Each row of a before or after table is a point. The points were changed in one or more steps. Then noise was added and the rows were shuffled. The steps act on columns, c1 being the first. Write out the steps. A step turns or swaps two columns, mirrors them in a line or flattens them onto one, adds a multiple of one to another, or multiplies or shifts one. Angles are multiples of 10 degrees, from the lower column toward the higher: turns from -170 to 170, lines from 10 to 170 but not 90. Use the fewest steps. Two steps may share a column if one is a turn and the other turns, adds or multiplies; they go together, in the order done. Otherwise the lowest column goes first.

Before (14 x 2)
[[-25 -58]
 [ 35  15]
 [ 36 -15]
 [ 52   1]
 [  8 -29]
 [-31 -17]
 [-53  10]
 [ -8   2]
 [ 30 -51]
 [ 18 -23]
 [-43  16]
 [-26 -18]
 [-32 -24]
 [ 52  -2]]
After (14 x 2)
[[-25 -56]
 [ 38   6]
 [-30 -13]
 [  5 -32]
 [-43  30]
 [ 30 -60]
 [-25 -12]
 [-51  29]
 [ 35 -28]
 [ 52 -15]
 [ -6   4]
 [-31 -10]
 [ 53 -16]
 [ 17 -28]]
Steps: add -0.3 times c1 to c2

Before (12 x 6)
[[  5 -12  23  20 -14  -4]
 [-38 -22  46 -46  13  -7]
 [-24  14  44  34   0   0]
 [ 11  39 -15  20   4 -31]
 [ 17 -22  16 -58 -42 -32]
 [ 15   9 -50  36   2 -12]
 [  1   2  49 -28 -32 -20]
 [  7  -5  34  34  -2 -13]
 [-27   6  48  25 -57 -28]
 [-23  -1  26 -11 -36  19]
 [ 15  -4 -60 -16 -15  30]
 [ -8 -13   4  10  16 -35]]
After (12 x 6)
[[ 45  10 -25   0  -7 -33]
 [-59   3  15  31  -2  16]
 [ 46 -22 -38  -7  13  46]
 [ 27  15 -22  20  -8  11]
 [-51   7  15 -12  -3 -36]
 [  4 -16  -7 -35  10 -11]
 [ 48  30 -26 -27 -17 -24]
 [ 48  17   1 -19  -9  28]
 [-15  29  11 -31 -17 -20]
 [ 16   0  18 -33   0  58]
 [ 22  -3   4  -4   1 -20]
 [ 35  -3   7 -14   1 -35]]
Steps: swap c1 and c3; flatten c2 and c5 onto the line at 150 degrees; turn c4 and c6 by -90 degrees

Before (8 x 11)
[[-12 -16 -11  -5   9  -8 -17 -13  15   1  22]
 [ -2   8 -13   0  17   4  -4  12  19  18   2]
 [ 16   5 -11 -23  17  -5  13  -3  -7  -2  -2]
 [ 26   6 -15   9   1  -6   2   2   5  -6  -4]
 [ 15   0  15 -17   8  14 -21  18   5 -10 -11]
 [-14 -20 -26   9  15  19  16 -27   1  -3  17]
 [-12 -32 -49  16  28  14  10 -14 -11  -7  60]
 [  2   2  10  -6  16 -17  -8  36  -9 -29 -28]]
After (8 x 11)
[[-13  -7  19   8  15 -26  15 -28   0   3  -4]
 [ 15   2  -5 -23  17 -10  12  -4  -6   3   1]
 [ -2   7   3  -1  16 -14  -2  13  20   1   4]
 [ 15  -4  15 -16   7  15 -23  17   6  -3  -3]
 [-13   1  14  14  28 -49   8 -14 -11   2   2]
 [ 26   3  -7   9   1 -14   1   1   5   0   1]
 [-11  -3  -7  -6   9 -12 -16 -13  16  -2  -2]
 [  1 -11 -17  -7  16  10 -13  37  -8  -2  -6]]
Steps: flatten c2 and c11 onto the line at 30 degrees; swap c3 and c6; flatten c7 and c10 onto the line at 10 degrees

Before (9 x 18)
[[ 11 -14   9   8  -6  -8  15 -11  -4   4   7   2  -2  -8 -12 -15  16  -3]
 [  2   6 -11  11  -6   4   8   5  -7   4   6 -11  19  -9   6   1  -2 -12]
 [ 11  10   5  14  10   1 -12   0  12   2   0 -12   6 -17  -8 -17 -10 -15]
 [-10  -7  -2   3  10 -12  -8   2  15   3   6 -12  -5  -3   4  -9  -4 -18]
 [  7  10  -5  -5  12 -10  11 -12  -5   1  -9   7   1 -13  -9   7  -5   8]
 [-13   1  -1  -8  -8  13  -7   7  15 -23  -7  10   7  -2   3 -17  -3  -7]
 [ -5 -13  -6  -1   9   1   9   6  12 -12   7   8  -3  -7 -16   8  15  -7]
 [  1  -6   5 -11  -7   6  16  10  -1   4 -13   8  -6   6  -7   4  13   6]
 [  1  -8   0  16  -9  14  13 -10 -11 -14  -5  13  17 -13   4   4   1 -11]]
After (9 x 18)
[[-13   1  -1  -8  -8  -9  -7   6  16 -59  -8 -14   7 -10   4 -17  -3  -6]
 [  0  -6  10 -11  -6   2  16  10  -1 -15 -13   7  -6  -9  -7   5  12   6]
 [ -6 -13 -14   0   9  -7  10   6  13 -39   7  -6  -2   4 -15   8  15  -7]
 [  1  -7   2  15  -9 -19  14 -10 -10 -56  -5  -6  17  -6   4   4   0 -11]
 [  2   4 -22  10  -6  -9   7   4  -6  35   6  -2  19   2   5   1  -2 -11]
 [ -9  -7  -3   2   9   3  -8   2  16  36   6  -3  -5  13   4  -8  -4 -19]
 [  8  11  -9  -5  12  -6  10 -11  -4 -17  -9   4   1  15 -10   7  -5   9]
 [  9  10  10  14  10 -16 -12   0  13  34   0  -4   6   8  -8 -17 -10 -15]
 [ 12 -13  18   8  -6  -4  15 -11  -5   0   6   5  -2  11 -10 -15  16  -4]]
Steps: multiply c3 by 2; turn c6 and c14 by -120 degrees; turn c10 and c12 by 60 degrees; multiply c10 by 3

Before (8 x 48)
[[ 11   8 -30 -10 -28 -16  -8   1  15  -6  26   3 -14 -18   7  -2  -5  -2
    9  23 -11 -19  32  19 -28  42  -8 -29 -21  -5  25   0 -34  19 -41  -5
    9   8  -7   8 -23   9  -9  23  32   9 -11  -6]
 [ 28 -20  11  23  32   6 -25   7 -19  -3  -2  10   7  -8   6   0  38   2
  -26  -5  20  22   7  -7   1  -3  -3  14 -11   4   4   3  14  13   4  20
  -11  -4   7  -6  26 -60   2  11  15  17   9  20]
 [ 18 -21 -13  -9  26   5 -30  17  -1  20  13 -12   5   5  -9  -1  33   2
  -15   0   8  30  -6 -18  27 -15 -19   7  11  -8 -17  -2  12  -4  26   6
  -25 -35  -4  -5  16 -26  -7 -15   0  19   9  14]
 [  4 -12  10   5  43  10  -4   5   7   7   4  -1  13  -8  11   5  20   4
    2  -3   3  29  -3 -34  28 -12   3   6   6   7   9   0  32   7  -2  15
  -24 -26   1 -16  27 -35  12 -26 -23  32  36   4]
 [-12   1  -7  -9 -52  -4  13  -8   5 -23   1  -5 -21  -3  10 -10   4  18
   17  30  13 -34  49  19 -13  35  -9 -29  10 -11   8   5 -35  -8 -21  -4
   35  11 -32  -3 -12  32   6  36  44 -16  -6   0]
 [ -8  19 -22 -21 -49  -5  -1   7   1 -20   8 -11  -2  -4  16   8  -8 -18
   32  10  -7 -27  45  15 -37  30 -17  -6  12 -11  24  24 -21  12 -35 -14
   -2  20  -4  25  -1  -7   5  38  41 -10 -27  -2]
 [ -4 -36 -12  12  16   2 -29   9  -2   1   0 -11  13   8  -4 -19  31   8
    4 -15   0  22   5 -14  17 -20  24 -11  -5   5   0  20   3  23 -10  11
  -10 -29 -14   1  19 -28   0 -16   2  12  12  22]
 [ 16 -18 -29  -1   5  -2 -27   0  -7   6  -9  -6  -6   3 -13   2  31  -9
   -7  -2 -17   6  11 -11  18   6   3  -3   2  10  12  -5  10  10   7  14
   -9  -3   6  -9  19 -46  19  -9 -21  -7  20  -6]]
After (8 x 48)
[[ -4 -34 -13  14 -16   4 -29  10  -1   0   2 -10  13   7  -4 -19  32  11
    5 -13   1  13   7 -13  -2 -24  25 -13  -4   5   2  18   2  23 -11   4
    3 -32 -15   1  18 -28  -1 -17   0  13  21  23]
 [ 28 -17  10  22 -37   6 -23   7 -17  -1  -3   9   6  -9   5   0  36   3
  -25  -3  21   7   8  -7 -20 -10  -2  12 -12   3   4   4  14  12   6  13
   -6  -4   6  -7  26 -59   2  12  14  18  21  18]
 [  9   8 -29 -10  19 -15  -9   1  14  -6  26   4 -12 -18   6  -2  -6  -1
   10  21 -10 -12  32  19 -48  39  -6 -28 -21  -3  24  -1 -31  18 -40 -17
  -19   9  -7   6 -23   9  -7  24  32   8 -20  -8]
 [ 16 -18 -30  -1 -13  -1 -27   0  -7   3 -11  -6  -5   3 -13   2  31  -6
   -7  -1 -18  20   9 -11  -2  -3   2  -3   2   7  12  -6   9  11   7  -6
  -12  -3   6  -9  19 -47  22 -10 -22  -8   5  -8]
 [ 16 -19 -13  -9 -21   6 -29  16   0  20  16 -13   6   2  -9  -2  34   2
  -17   0  10   9  -8 -17   7 -30 -19   7   8 -10 -18  -2  12  -3  26  18
   -9 -36  -3  -3  14 -26  -9 -16  -1  18  30  13]
 [-13   0  -8  -8  34  -6  15  -8   5 -22   0  -6 -21  -3  11  -9   4  18
   18  31  15  -8  48  20 -32  48  -9 -26  10 -13  10   5 -34  -7 -21 -38
    4  14 -31  -2 -12  34   7  37  45 -17 -34   0]
 [ -9  17 -23 -21  41  -5  -3   6   1 -19   8 -10   0  -3  16   8 -10 -19
   32   9  -7 -27  45  16 -57  23 -18  -7  14 -10  25  26 -22  12 -35 -28
  -21  20  -3  22  -2  -8   5  37  40 -11 -26  -1]
 [  5 -10  12   4 -37  11  -4   5   8   8   5  -1  13  -8  11   4  21   4
   -1  -2   3  35  -4 -34   9 -24   5   9   4   6   8  -1  32   7  -1  24
   -9 -24  -1 -16  26 -33  11 -24 -22  32  27   6]]
Steps: turn c5 and c36 by 130 degrees; swap c22 and c47; shift c25 by -20; turn c26 and c37 by -40 degrees

Before (8 x 64)
[[  9   4   5 -11   1 -24 -10   8 -28  12  -1  22 -10   1  -9   0  14  -5
    8 -48  -2  -5  -2   7 -13  15   2   3   6 -11  -6   7 -17  -4   3 -23
   -7  -4   1   7  -6   6  -5  12 -12  -4 -10 -14  -3  27  27  -9 -35   4
   10   0 -11   7 -12  -4 -27  -6  15  -6]
 [  2   6   2  48  -5  14  -1   1 -13 -18 -15 -11   4   4  -6 -14  16  -1
    9  12   2  29  -6   5  -8  -1  22  14  -8  -9  -3  10 -16   4  -3   4
   -5 -18  -9  38  10 -17  -4   3  -1  11  -6  15 -12  -4 -12 -14  12   4
    8  17 -46  13   1  -3  -2  -3  13   4]
 [ -2  18   5 -12   6  -3  22  12  16  -6   8 -13 -11  -2  -7  24  -1  -4
  -14  -2   2  19  -5 -31 -24   1  16 -16  -7  20  13  14 -14  -4  -1   9
  -10 -35 -10  -4   9  10   6  -8   2  -3 -21  20   3  -3 -19   0  26  37
   -9 -10  -6  10   0   1   4  -4   2 -15]
 [-15   2  14 -18  -9  17  -3   9  49  11  11  -2  10  18   1 -13  13  11
   -4   8 -19  16  -5  13 -18  25  -5  -7  -8 -11   7  16 -14  16  -4  13
   -2   9   0  -1  20   2   5 -21 -12  -6  12 -13  20  -1  14  -7 -35  -5
   16  15   5 -24 -28   1   7 -17 -16  15]
 [-12   7  12 -17  -2  10  14  10 -20   8 -19  28  -3  35  -3 -14   6 -11
    9  11  -3 -11  -8  -6   1  29   4  -9  -9  36   7  16   5   5  -2   5
   25 -11  -5  -5  20  16 -13  -9 -15  -8  10  20  -7   5 -12   8  -9   0
  -10   5   2  14 -10  -5   6  -9  11  21]
 [-13  12  16   3  17 -17  -8  -4 -15  -1  10   9  32  -3  14  -7   8 -12
    6   9  -1  -4  -2  23 -26  27   5 -17   5 -10   2 -19  -8  -6   6   0
   -8   4   0  23   4   6   9   4 -16  -8  12  29   2  22  60   8 -31  -2
   -3  19   1   8  -3  29   6  -2   8  39]
 [ -4   0  13  10  -8   3 -13  -2 -21 -15  14  -3  10  -1  -3  -3  12  18
    9   6   4  -1  -3  24  -7  31   1 -16 -15  21   8  16  -8   4  -2  16
  -10  -5  -1  -7   1   6   1   0 -18  12 -17   5  -7   4  -6 -14 -25  -6
    5  -6 -15  14  -8  16   1  -6  13 -15]
 [ 14  18   9 -12  52   6 -12   4   3  -5   1  -4 -12   3  -3 -12 -40  13
   -6   2  -4  10 -23  14 -27 -48  21  12 -17  -9 -13  14   9 -11   1  -5
   23   5   0   1  -3  15   0  14 -18  -4   5   5 -15  -3 -17 -11 -12  -6
   -2 -12   3 -16  -3   2   5  -7 -25  -9]]
After (8 x 64)
[[-11  13  16   4  16 -17  -8  -3 -15  -1  10   8  32  -2  14  -7   8 -11
    6   9  -1  -4  -2  23 -26  27   4 -18   5 -10   2 -19  -7  -6   6   0
   -8   4   0  23   3   7   9  14 -17  -8  12  30   6  23  59   9 -30  -2
   -3  19   1   7  -4  29   6  -2   7  39]
 [  9   6   2  48  -6  15  -1   1 -13 -18 -15 -10   4   4  -5 -14  16  -2
    9  12   2  30  -5   5  -8   0  21  15  -9  -9  -3  10 -17   4  -3   3
   -6 -18  -8  39  10 -17  -3  14  -2  11  -6  14   9  -5 -12 -14  11   4
    8  17 -46  12   2  -2  -2  -3  13   4]
 [ 21  18   8 -13  52   6 -11   4   3  -5   1  -4 -12   4  -4 -11 -41  13
   -6   1  -3   9 -23  14 -27 -48  21  12 -17  -9 -14  14   8 -11   1  -5
   23   5   0   1  -3  14   0  24 -17  -3   4   5   2  -4 -17 -12 -12  -7
   -3 -13   3 -16  -3   2   5  -6 -25  -9]
 [ -4  18   6 -12   6  -3  22  13  17  -7   8 -13 -12  -2  -7  24  -1  -4
  -15  -2   3  19  -6 -32 -24   1  16 -15  -8  20  13  14 -14  -4   0   9
  -10 -35 -10  -3   9   9   5   1   3  -3 -20  21  -1  -3 -18  -1  27  36
   -8 -11  -6  12   0   1   4  -5   3 -15]
 [-25   2  15 -19  -9  18  -4  10  49  11  12  -2  11  19   1 -13  13  11
   -4   8 -18  16  -5  12 -18  25  -5  -7  -8 -11   7  16 -13  17  -4  13
   -2   9   0  -1  20   3   6 -11 -12  -6  13 -13  -5  -1  14  -7 -35  -5
   16  16   5 -24 -28   1   7 -17 -16  15]
 [  1  -1  13   9  -8   3 -13  -3 -22 -15  14  -3  10  -1  -3  -3  13  17
    9   6   4  -1  -3  23  -7  31   1 -16 -15  21   9  16  -9   4  -3  16
  -11  -6  -1  -7   1   5   2  10 -19  12 -17   4   8   4  -6 -14 -26  -6
    5  -6 -14  13  -9  16   1  -6  13 -16]
 [  9   4   5 -11   2 -25 -10   7 -28  12  -1  22 -10   0  -9   1  13  -6
    8 -48  -3  -4  -1   7 -13  15   3   3   7 -10  -6   8 -16  -5   3 -23
   -8  -5   1   8  -6   7  -5  23 -12  -5 -10 -15  -3  27  28 -10 -35   4
   11   0 -11   7 -11  -4 -25  -6  17  -6]
 [ -5   7  12 -17  -3   9  14  10 -20   8 -18  29  -2  35  -3 -13   7 -11
    9  11  -3 -11  -7  -7   1  29   4  -9 -10  37   7  17   5   6  -2   5
   24 -12  -6  -5  20  16 -12   1 -14  -8  11  20  13   6 -12   8  -9   0
  -10   6   2  15 -11  -5   5  -9  12  21]]
Steps: mirror c1 and c49 in the line at 160 degrees; shift c44 by 10
